Each point is reached from the start by the listed moves, each made once or not at all, plus a little noise. Is the number of moves made odd or even? Then give how often each move was made.

Moves:
(1): [ 26 -54]
(2): [60  6]
Start: [-4 10]
Points:
[56  8] -> odd (0, 1)
[1 9] -> even (0, 0)

Moves:
(1): [ 23   8 -22   0 -27   3  -4 -33   1]
(2): [-25   2 -33 -10  26  -6   2 -18   5]
(3): [ 24  18  27  19   8  25 -43   7  32]
(4): [-27   4   0  11  11 -25  55 -32  -4]
(5): [ 10 -16   2  14  26 -27  -3  -1 -15]
(6): [ 13  20 -12  36   3  33 -15  17 -23]
(7): [ 24  15 -23 -15  10  -4  30   9   9]
(8): [-28   8 -14  49   2 -46   2  36   0]
(9): [ 28 -37 -28 -18 -21  50  13 -29  22]
Start: [ 10 -11  54   9  13   5 -22 -26 -12]
Points:
[  2  40   2 114  99 -45   3  -6  -5] -> odd (0, 1, 1, 1, 1, 1, 1, 1, 0)
[ 35 -26 -12  21   4   5  21 -12  18] -> odd (0, 0, 0, 0, 0, 0, 1, 1, 1)
[  5  14  67  75  24 -15 -65  17  23] -> even (0, 0, 1, 0, 0, 0, 0, 1, 0)
[  7  -3  45  70  52 -15  16 -41 -54] -> odd (0, 0, 0, 1, 1, 1, 0, 0, 0)
[ 38 -47  26 -12 -11  56 -10 -55  10] -> odd (0, 0, 0, 0, 0, 0, 0, 0, 1)
[ 81  30  37  16   3  28 -40 -41  30] -> odd (1, 0, 1, 0, 0, 0, 1, 0, 0)
[  28  -32  -40   43   29   34   28 -121  -24] -> even (1, 1, 0, 1, 1, 1, 0, 0, 1)
